Rows are points. Two turns around zero, p and q, are shown by what they do to some points. Write where each new point lands after one turn and then the other. Backwards means that the second turn is done in reverse. Each puzzle has new turns, and all numbers are rounded.

Turn p:
[-14  19] => [-18  16]
[ 12 -16] => [ 15 -13]
[ 32 -20] => [ 35 -13]
[-25  49] => [-35  43]
[ -5 -32] => [  2 -32]
Turn q:
[ 19 -25] => [ 14 -28]
[-31   2] => [-30   8]
[10 11] => [12  9]
[-20  47] => [-10  50]
[ 22 -35] => [ 14 -39]
Where do these land?
q, then p: [ 24 -39] => [ 24 -39]
p, then q: [-30  26] => [-30  26]
q, then p: [ 6 13] => [ 6 13]

Turn p:
[18  6] => [ 6 18]
[  8 -15] => [17 -2]
[-52  28] => [-53 -25]
[ 25 -20] => [31  8]
Turn q:
[  4 -37] => [-35 -13]
[-32  12] => [ 4 34]
[28 25] => [ 31 -21]
Where do these land?
q, then p: [-10  35] => [ 4 36]
q, then p: [-47 -20] => [-51  -1]
p, then q: [34 20] => [39  6]
p, then q: [ 8 -9] => [  4 -11]
p, then q: [ 15 -26] => [  4 -30]

Turn p:
[-26  57 -40] => [-61  32  28]
[ 32 -17  17] => [40  1 -3]
[ 21 -34  -4] => [ 28   5 -29]
[-21 -11  17] => [ -4 -29  -4]
[-6  5 11] => [ -1 -10   9]
Turn q:
[ 8 21  6] => [-2 20 12]
[ -6 -63   0] => [ -7 -61 -14]
[-45  18   3] => [-14  25 -39]
[36 10  8] => [ 4  5 38]
[-33  16   3] => [-11  21 -28]
[ 40  -1 -20] => [31 -8 32]
Where do these land?
p, then q: [-35   5  52] => [-29 -55  -5]
q, then p backwards: [-32   5 -44] => [ 25 -47 -10]
q, then p: [ 31  -6 -11] => [ 31 -11   5]
p, then q backwards: [ -2 -13  -4] => [-12  -4  -5]
p, then q backwards: [38  9  7] => [ 21  25 -23]

Turn p:
[18  1  7  1] => [11 10  9 -7]
[ 12 -12  -5 -32] => [ -3  -7  -2 -36]
[-60 -13  -8  42] => [-21 -37  -4  62]
[ 9 56  1 -7] => [ -3  50 -28   2]
[  4  29   3 -14] => [ -8  27 -15  -8]
[-10 -56 -24  32] => [ 23 -61  14  19]
[ 26  -5  26 -21] => [  0  17  25 -30]
Turn q:
[ 18 -29 -20 -45] => [-30  32   0 -41]
[ 16 -29  16 -20] => [ -7  -3  11 -40]
[-12   2 -14  26] => [  7  -8 -24  18]
[ 39  18 -18  -4] => [24 40  3 -4]
[-16 -15  15   8] => [ -6 -27  -3  -4]
[-45  52  21  34] => [ 11 -34  14  70]
Where do these land?
q, then p: [-16  17  56  16] => [ 11 -16  60  -4]
p, then q: [ 31  34 -18 -16] => [ 0 49  9 13]
q, then p: [36  9 14 13] => [ 18  25  11 -26]
q, then p: [-31   0 -29   4] => [  3 -20 -22  30]
p, then q backwards: [ -6 -61 -27  10] => [-19 -14  54  33]
p, then q: [-14   1   4 -27] => [-29  -3   0   9]

Turn p:
[ -8   9  30   9 -14 -14] => [-14   2  21  19   7 -21]
[ -2 -10 -11 -37  22 -21] => [ -2  14  -6 -39 -26 -11]
[ 18 -30  10   4 -18   4] => [  9 -37  15   2  -6  -1]
[  5 -29  -2   4  51  25] => [-13 -20 -17 -46  24  23]
[-26 -20 -14  30 -20  33] => [ -8 -33 -35  32   9  12]
[  5  86  -3 -26 -28 -11] => [ 10  77  26  40 -21  12]
[  9  -6 -11  16   7 -16] => [ 20  -3  -5  -8  13 -13]
Turn q:
[ 33  10 -24   7   2 -16] => [ 33   5 -16  15  22  -5]
[-23  36  97  -2   7 -17] => [-28 -22  98  19  -4  17]
[ -3   2 -18   9 -18  23] => [  9  11 -19  -6 -22  14]
[ 43 -13  -9   9  -9 -17] => [ 37  -7 -10  15   5 -28]
[-44  -5 -12  14 -18  -8] => [-30  37  -6   7 -18   0]
[ 32 -14  12  14  -9  40] => [ 26 -36 -11  -2 -34   4]
[ 16  -8 -13 -44   2  -9] => [ 13   0  -2 -36  26 -19]
[-32 -14 -15  -1  22 -19] => [-39  13 -14   4  18 -10]
[-21   6 -17  -6  21  23] => [-21  -2 -20 -15   6  26]
Where do these land?
p, then q: [-29  -7   4 -36  23  25] => [-22  33  -5 -35 -16  17]
p, then q: [-18  35  13  -1   6 -31] => [-4 20 27 23 25 21]
p, then q: [ 43 -32 -27  34  13 -21] => [ 29 -40 -14 -13  33 -38]
p, then q: [ 29  19 -21  22  29  17] => [ 14 -38 -15 -16  20  27]
q, then p: [ 10  -2  -8  -6 -51  -9] => [ 25  25  37  15 -10  -2]
q, then p: [-40  -3   8   8  21   9] => [-32  -3 -30  18  -3  -3]
q, then p: [  5  -9  31 -22 -41  11] => [ -5  -4  45  12 -31 -13]

Turn p:
[ -8  15  14 -12   5  18  15  90] => [ 82  17   0   7  -5 -34  18  27]
[ -6  19  31  13 -22 -13  -1  -6] => [ -2   0  -7 -23 -28 -10 -28   2]
[ -6 -78  29  -1 -26  15  52   7] => [ 22 -35 -52 -62  32  10  36  -5]
[ 14  11  -1  24 -24  22 -14  -4] => [ -9   2 -34  20 -16  -5 -15   0]
[ 14 -12 -38 -63  16  -7  12   4] => [ 23   2  35  16  54  24   6 -26]
[-10  35 -53   7  11  -4  -8 -35] => [-48  41  19  29  11  -3  -8 -13]
[  0  20  12  -5  30  16  -8 -25] => [-21  -2  16  10   6   9 -17  35]
[-24  10  11  12  -5   6 -34   5] => [-10 -14   3  11 -20 -35  -7   8]
[ 25 -19  -5  24  15 -56 -14 -36] => [-39 -10  22 -11 -36  43  15 -29]
Turn q:
[ 19   9  -5  57 -17 -21  -3  -9] => [ 34 -26  29 -12  27 -29 -10   2]
[-42 -10  -3 -23  44  22   4 -33] => [-11 -26 -40  10 -55  17  15  -3]
[-34  19  21 -17  33  28  22  -3] => [-19 -21 -16 -11 -30  50   5  -2]
[ 51 -32 -28 -13 -36  -4  27  37] => [ 31  75   2  -3  25 -10 -20  17]
[ -3 -10 -20  19 -25   2 -19  35] => [  1  15  35  25   6 -13 -23  17]
[ 55 -20   2 -11   2  11 -17  28] => [ 15  39  -9  32  38   7  -8 -19]
[-39 -22  41 -39  15  15  15 -20] => [-36   2 -30 -18 -48  19  -2 -34]
[-16  48   3  27  13 -63 -16 -25] => [-22 -66   1 -25  33 -33  15  22]
[  9  18 -12   0 -29  10 -12 -10] => [ 6  9 28  2  4 -8 28  2]
Where do these land?
q, then p: [-14  34 -32 -13  35  -7  20   2] => [ 38  12 -18  13  21 -16  38  -2]
q, then p: [-43  29 -12 -18  29 -35 -15   4] => [ 14  -1   1 -17  14 -45  51 -13]
p, then q: [ 11 -40  31  23 -14  19  11 -40] => [ -3  31 -13  32 -50  -3  -4  28]
p, then q backwards: [ 30 -36  35   4  36  53 -36  34] => [-13  36 -62  26  59   9 -13 -18]
q, then p: [ 39 -14  10  15 -28  14 -21 -40] => [-23   9   6 -27  -9  56 -22  -2]
p, then q: [ -7  26 -13   0  31 -49  11  32] => [-12   3  19 -47  30  26  18 -30]
p, then q: [ -3 -26 -22  16 -35   8  -1  -4] => [ 19 -10 -17  -7 -23 -23  16  25]
q, then p backwards: [ -3  14  17  29 -40  16   6 -17] => [-15  -6   7 -24  11 -48  -1  13]
q, then p: [ -9  13 -14 -55 -14 -19  24  29] => [ 29  36  22   9  15 -48  -9  14]
